Every row gives one point. Two turns around zero, p and q, are shown by what they do to some points. Where does a point land after both, in the order given? Backwards means that the second turn is done in reverse. Each puzzle has new turns, and all numbers are rounded.

Turn p:
[ 12 -12 -14] => [14 15 -8]
[-3 10 15] => [ -8 -10  13]
[23 -1 24] => [14 -1 30]
[ -2  14 -22] => [-17  17 -11]
[ 2 -5 14] => [ 7 -9  9]
[-31  -6 -16] => [-10 -11 -32]
Turn q:
[  6 -12  -7] => [ 7 -8 10]
[ 29   1 -13] => [24 13 17]
[-16  32  17] => [-18  21 -28]
[ -9 -10 -10] => [  4 -16  -2]
[ -9 -12  11] => [-15 -10   4]
Where do these land?
q, then p: [-48   3   1] => [  8   5 -47]
q, then p: [13  1 11] => [-11  -8  10]
q, then p: [14  4 -8] => [-1  7 15]
q, then p: [ 5  5 -1] => [-4  4  5]
q, then p: [ 17 -13  -3] => [ 8 -8 18]

Turn p:
[-26   5 -12  12  10  -8] => [ -8  16 -12  23  -8   9]
[ 5 17  4  9  6 -9] => [ 10  11   2  10   9 -11]
[ -1 -14  12   7   1  -2] => [  0 -16   6   9  -5   0]
[  1   8  -2 -11  26   5] => [-17  12  11   2  18   2]
[-19  11  16  -5 -12  18] => [  9  11  20  -5 -20  15]
[ 12  -7 -18  17  -8  -2] => [ 11 -10 -24   0   9   3]
[  9 -14   0 -20 -11   8] => [ -8 -13   3 -24  -4   0]
[  2  -2  20 -13 -12  -3] => [  3  -6  16 -10 -14 -12]
[ 17  -4 -21   4   0  -8] => [ -1  -5 -22  -5  15  -6]
Turn q:
[  1   3  -8 -10  18   3] => [-12   5 -13  -9   9   0]
[14 -1 -7  6  9 -1] => [  6   7 -15   4   5  -4]
[ 11   5  -6   2  -7 -10] => [ 10  11   1   0  -3 -11]
[-16 -15  20  -1 -16  30] => [  5 -34  13  -4  -4  25]
[  3  -4 -17  -8  -1 -13] => [ -3   4  -6  -6  -6 -20]
[ 0 18 -9  8 -6 -7] => [  2  20   3   0 -12   0]
[ 11  13   3  -6   0 -16] => [  4  18   8  -2   9 -11]
[-23 -18  23   9   4  15] => [-12 -28   8  16   3  21]
Where do these land?
q, then p: [-1 -7 -8 -9  6 -4] => [-11   3  -7   3  -6  -4]
p, then q: [-16  -5  15  11   6  -3] => [12 -5  6 18 -8 10]
q, then p: [  6  -6   7 -12 -13  -1] => [ -7 -12   8  -2   2 -13]
q, then p: [ -7  10   1 -10  -3  10] => [ -6   3  12 -11  -5   5]
q, then p backwards: [-14  -4  -4  15  -7   4] => [-18 -11   5   5  -5  -1]
p, then q: [ 48   4 -13  -9  14   8] => [-32   2 -20  -5  34 -14]
q, then p: [-17   8   2  15  -3 -15] => [ 21   5   4  11 -15   3]

Turn p:
[ -6 -29  13  24 -23  -1 -12   1  26   2  -7] => [ 14 -28  16  19 -12   5 -10  -8  27  19  -6]
[  1   7 -28  -9  -5   1  -2  24 -18  -9   9] => [ -6   1 -29 -20 -14   6   1  18  -6  -9  -8]
[ -5 -19 -10  15 -17  11  -9 -11  37   2  11] => [  3 -16  -9  13  -2   5  -9 -13  37  24  11]
[ 11 -11   4  36 -19 -17  -5  -1  14 -11  14] => [  7 -24   4  23 -18   6 -16   0  23 -15  13]
[ -9  -7  26 -18  12 -10  37  12  -5  17 -13] => [ -2   6  17  19  -6 -19  28   2 -36  14  -7]
[ 20  -7  -8  -9  21  -6 -17  17 -17 -12  22] => [ 15  -7 -12 -19   7  10   8  31  -7 -18  17]
[ -3 -18  14 -14  -8 -27  18 -12 -29  12   6] => [-19 -22  14   8   1 -14  -7  10 -39   3   7]
[-10  29 -17  14  26  11 -13  -8  20   9  -6] => [-1 44 -3  4 12 16 -5 -2 24  3  1]
[-19  25  -3  -3  14   5 -22  -6  17  -3 -20] => [ -4  32  14 -12  11   0  -1   0  26   4 -15]
[ 13  12   4 -32  -4  -2  17  -1 -18 -15   6] => [ -9  -3 -10 -19   4 -25  14  -3 -22 -18   4]
[ -7  15 -22  16  18  25  -9 -20   8 -16 -26] => [ -7  22  -8   0  29  22   0 -17  26  -9 -23]
[ 13  -3  21  -4 -16  -3  15 -16   0  30 -27] => [ 12   0  15  19   6 -23 -17 -23 -24  13 -12]
[  0   5   8 -14   1  12   2  21 -35  -6  30] => [ -2  -6  -6 -32 -18  12  15   5 -29 -11  17]
Turn q:
[ 15 -45  15  -2  -3 -31  12   5   1   2  25] => [ 18 -14  13  33  26  -8   9  25  -5  27  15]
[ -6 -24 -21  -4   7 -13  10 -17  12   0   8] => [  4  -5 -18  10  15 -11  -7  -8   8  21  22]
[-33  15  -8  17 -23  -9 -34  15   9   7   4] => [-11   7  22   1 -41 -24 -19   0  -1 -15  19]
[-19  -1 -18  19  -4  26  12   5  35 -17   6] => [ -9  28  -6   5   5  16 -25  -7  24 -17  27]
[ -4 -11   0 -19 -22   4  -4  -6 -11 -21  -2] => [ 12 -13  -6  11   0   7   8 -12 -21 -16  14]
[ -3 -23  -4  -2   7  18  -6   1  -1  31 -12] => [-21  -8 -13  -6 -12  17  -5  14  -7  24   6]
[ 30  19 -18  -7  -6 -21  -9  -8 -14  25 -23] => [ 13 -25  -6 -12 -30  -7  18 -10  16  18 -26]
[-10   0  16  32  -3  20   9   2  20  -9  13] => [-22  25  20  13  14  14 -11   1  13 -12   7]
[ 13  16  10  -3  11 -16  -3  17  14  -7 -12] => [ 14  -5  14 -22   5  -6   4  13  17 -10  -7]
[ 15  31   4 -28  15   4  17 -17  -5  14   7] => [ 12  21 -12 -24   6  -1  27 -15  -5  15 -23]
[ -2   6  18  15   3 -15 -37   0  11  -9 -20] => [-12 -26  34 -20  -5 -11 -11  -1   5 -12   3]
[ 19   9  -3 -11  13  16  -1   6 -46  -6   5] => [ 13  -3 -15   3   0  11  -4  -2 -28  -3 -43]
[-14   7   9  -6   7  17  35  -3 -26  -9   3] => [-11  20 -26  10  19   3  15   1 -16 -17 -17]
Where do these land?
p, then q: [  3   3   2  -7   9 -22  15  -7  -5 -13   7] => [  2   5  -1  13  13 -19  -8  10  -2 -16   0]
q, then p backwards: [  6   4  31  11  20  30  30  -6  -5  23 -21] => [-42  -2 -30  -6  26  11   2  -1 -15 -21 -12]
p, then q: [ 14 -23  12  -1  11   2  -5  -1   9  40  21] => [  5  12  17  16 -10   8  -6   9  -9  37 -27]
p, then q: [-31  -8 -12 -17 -48   9   6   2 -24  25  -6] => [-23 -27 -18   0 -43 -11  15  -2 -29  13  18]
p, then q: [  0  13  -8 -26   6 -23   6  10  -3 -14 -15] => [ 13  -8 -11  -6   0 -25   6  19  10 -24  -2]
q, then p backwards: [ -1  14 -25  11  -5 -18 -16   4   7   5  -8] => [  2   9   6   3 -32  -7  -9   8  18  -4   4]
q, then p backwards: [ -8 -15   3  12   8 -14 -21  22  -2  -4   4] => [  5  -8   5  -2  -9 -34 -14  -3  -7   9   1]
q, then p backwards: [-11   8  17  -4   8  20  -1 -10   8   5  20] => [-14  19   5  -8  17   9   2 -12 -12  15  -2]
p, then q: [ -3   6  -9  18 -11  -9  25  27  10   6   0] => [ -5  -2   2  26 -25   4   3  -8  22 -16   3]
p, then q backwards: [-10  -1 -25   1  17  -8  -7 -31 -23 -48 -10] => [ -8  -2  31  24  24  16  23  -3  -1 -25 -38]
q, then p: [  3 -13  -2  -5  -4  34 -13  -6  22 -16   0] => [  2   0  -2 -30  14  17   5 -19   4   5  22]
p, then q: [ 37   0  12 -15  -7  21 -23  10  -4  19  27] => [ 45  -3   4   5  -2  11   4 -13 -19  33 -13]
q, then p: [  0  12   5  21  -5 -22   5 -15  13 -27 -19] => [ -8 -12  17  20  18 -11  21   4  27  -3  11]

Turn p:
[  2   5  10 -13  -4  -4 -17   8  -8   9  -7  11   0  -5] => [  9   8  -7  -3   7 -10 -18  -4   3 -11 -10   8   3   5]
[ 12   1  -2  -6  10   1  10   6   5  -4   6 -34 -10  -3] => [ 14 -13 -11   5   8   7  24  -1 -13   9  -3 -15  -5   6]
[ 11  -1  -8 -14   0  -3   8 -13  -1   7   3  10  20  -3] => [-14   1  -1   2  -8  -8   4 -17   9   3 -15  -2  14  -6]
[-13   5   3  21  -2  -1  -1   8   4 -22   8 -16   8  -6] => [ 10 -12   6   9  -8  -6  14  21  -6  -1  21   6   0  -2]
[-4  0  6 -7 10 -6  5  9 10 -3  1 10 -4  0] => [  4   7  -2 -10   3   4   5  -3  -3 -13   1   1   0 -13]
[ 8 10  0 22  4 -5  3  4 -3  8 10 11 -9  1] => [  0  15   0 -12  -5   0   1   2   6  -2  19 -12   5  12]
[-23 -16 -12 -13   2  -3   9  -2 -48  10  -4   3  -7   0] => [-22 -17 -13   1 -11  10 -37  -6 -29  -5  -5  -6  11   5]
[  4   5   3  -6   3  -6   1  -2   7 -14 -44  13   6   7] => [-10  15   4 -19   2  -5   6  11  -9   3 -24  30  -7  -5]
[ -7 -12   4 -12 -14  -7   9 -24   2 -11  -2  -4  -4   4] => [ -3 -18  20  -3  -8   1  -5   0  -2   5 -18  -6  -8 -12]
[ 11   5 -11  -5 -19  -2  10  -5  10 -30   8  12   6  -9] => [  8   0  -1  -5 -26 -13   8   6  12  17  -6  -1  -2 -24]
[-28   2   3   8   2  18   0   6   5   9  -1 -14  -8  -6] => [-5 -8 -2 14 23  9 -6 19 -5 -5 15 -4 -3 -5]
[  1 -10   2  18  10  11 -25   4   7   8   1   5   5   1] => [ -4   9   3  11   9  -4  -1  -9   9  -6  20  14 -14  12]
[  0 -10  10  -6  -6  15   3  -6   3  11   7  -6   2  19] => [  3  -5  15   8  13  16  -6 -13   4  11  -1   0   5  -1]
[12  9 -3 -1 10  2 -1 -5 -7  1 11  9  3 -6] => [ -1  15  -4   4  -7 -10   2 -10  -1   1   2 -10   6   2]
[  3   8  -5 -10  -7  -6 -24   4   7  11   3   0  -1  12] => [ 12   8  -3  10   0   9  -6  -2  18 -11 -12   5  -4  12]
[12 -2 -2 23 -1 -5 10  9  4 11 -1 -9 -9 -5] => [ -2  -5  -7 -16   7   2  12   4   6   7  16  -8  -2  16]
Turn q:
[ 12  -9  14   9   1   6  14  13   6  14  15   1  -4 -13] => [ 10   4  -3   2  10  -8  -1  10 -24   5  -2  21   6   7]
[  5   8   9   2  -8  -8   2  -5 -20   0 -14 -14  17  -3] => [  0   4   2   1   3  -1   6  10  -3  11   2 -32   1   8]
[ -4 -10   0  10 -18   8 -15  12   5  -7  -1  11  15  10] => [ 26  -5   9   7   6 -13   3 -10  10  -9  -3  -4  -8  -7]
[ 10   7  14 -15  11  -6 -11 -22  -2  -3 -10  -2 -10  -9] => [-10  12  -8 -15 -13  16 -13 -11  -9   2  -5 -13   1   9]
[  6  11 -14  10  -6 -10   2  -6  11   5 -15 -13  -1   0] => [ -5   3   5  -3  -2   0 -10   9  12  21  12  -3 -14  -1]
[-11 -10  -3  -8  17  16 -10   9  12 -17  -2 -12   8  13] => [  1 -26 -11  -5  12  -2 -11 -14  14 -14   6  -1   8  -1]
[-12 -11 -13 -23  -8 -12  -7   0   8  -1  11  11  -1 -13] => [ -3  15 -16 -10   0  -2   8   4  12 -21 -11  10 -13  -9]
[ -1   1   7   9   8 -12  18   7   2  -5   0  12  14  12] => [  2  -1   3   8  16   3   9  -4   5  17 -12   2  15  -9]
[-12   0  -9 -17  -7  13   1  11  10  -1  16 -17  15  -5] => [  1  -7 -18  -8  13 -15   7   6   2 -17  20   1  -1 -11]
[-12  -8 -14  10 -13 -16   4  -7   2  -9   0   3 -12 -14] => [ -3  -3   1  -2  -6   8  11  12   7   3 -12   8 -27  -3]
[  5 -14   6  -3  12  15  12  -8   2  12 -12 -10 -13  10] => [ -4 -13  11 -15  -5   2 -19  10  -5   0   0   6  19   7]
[ -6   3  -3 -15  -6  18  -9 -10   0  -6  -7   9 -16 -14] => [ -1   5   7 -16 -10  15   0  -7  -4 -23   8   3 -11   5]
[ -2   5  17   5   7  -1  -6 -12   1   5  11   6 -10  16] => [ -6  -3   4   1 -15  -4  -4 -17 -14   6 -10   2  10 -10]
[  4  -8 -16  13  -5  17   2   0 -12  17   9  15   7 -10] => [ 10   7  14  22   2   2  -3  19 -10 -17   4   8  -2  -7]
[ -4  19   9   3  12 -12 -14  12 -14  -5 -10   8  -2  11] => [-14   4   7  15   0  -3   6 -25   7   6  -6 -12   4  13]
[ 21  15  -5   9   3 -15  16   5 -11   0   9  -7  -7  11] => [ -4   4  -6  16 -12   1  11   7   1  27   8   5  13   6]
Where do these land?
q, then p: [ -4  17  -9   6   3   1   1   3 -10   8   9  21  13  -7] => [ -3   9   6  -1   1 -12   7  17 -11   2  20 -11   9   1]
q, then p: [  0   5  -9  10  31   7 -15  -6  -7  16  12   8   2   1] => [ -8   2  11  14 -10 -15 -11  18  -2  -5  22  11  -9  10]
p, then q: [-21  11   7  17  19   4 -19   6 -15  17   6  15   0  -6] => [ -4 -14 -18  26  -5  -1  15 -28   2   2   3  -8  -6 -10]
p, then q: [-25 -14 -16   7   9   4 -16   5   3  -2   4  18  -7  16] => [  7 -12   5   4 -12   5  13 -21 -14 -18   8  12 -19  -4]
q, then p: [  6 -12   3  -5   5  -6  19  11   1  -6 -14  -7 -12   1] => [ -4   7  -1  -1   8  19   1 -14   6  -3  -6  17   7  -8]
p, then q: [ 13  -9   8  -6  -4   5   4  -4   7  -4 -15   5  -1  12] => [ -9  16  12 -12  -1   7  -9  -4  -7  -5  -3   0   8   3]
p, then q: [ -1 -16   5 -14  -3   6  13   1  12 -11   1  -5  10  -2] => [  2   7   1  -6   8  14  -7  17 -12  -6 -13   4  -4   4]
q, then p: [ -5  11  -9   9  11 -12 -17  13   0   4  13   2  12   6] => [-16   0   8  -3  -8  -4  10  16   5 -12  13  -9 -11  11]
q, then p: [ -1  -4   2 -19 -12  -1   6  -1  21  11  -3  -9  -1  -4] => [ 10   6 -16   2  -6   0  -1  -6   3 -16 -18  -4   4 -11]
q, then p: [ -8  25   1  18   3 -13   2 -18 -14  10  -3  -4  13   1] => [ -3 -18  -1   7  22  -3  -6  18  -8  -8  15 -14   8  15]
q, then p backwards: [  3   0   6 -17  -4   2   9  -3   9 -23   3  -4 -19   6] => [ 15 -12  -7   4  -4 -19  14  19   1  -1  -2   2   5   9]
p, then q: [  5 -12  -9 -11  -5  15   3   3  12 -19 -19 -14  -9  -9] => [-13  10  14   2  -3   5  -7  19   0  -8  -7  21  -2  19]
p, then q: [  1   6   0   3  -5 -25 -11 -14 -22   9   5   6  10 -13] => [  9  -6  -5  -7  -6 -13   8  -8  23  12 -13 -20  -8  -8]
p, then q: [ 12  -7  -6   2  -9  13  18   2  -4   6  -1 -13 -16   3] => [-10  -2   2  -2  -4 -13 -18  17  -4 -13   8   3  11   1]
q, then p backwards: [  6   0  11  13 -14 -14  -2  -5  17  -6   7   3   7 -13] => [ 17  -3   2 -12   1  13  -2   5   5 -17  -9  -3 -17  -2]
p, then q: [  1 -10  12  -6 -14   5   2   1   2 -11   8 -13   8   3] => [ 15   7   0   0   1   1 -13  11 -11   2 -14   3   4   4]
p, then q: [ 17  10   5  -8 -11   9   3   6 -11   1 -13 -10  -8   6] => [ -5  14  11   8  -1  -7 -18   4   9  -1   7  -5  15   7]
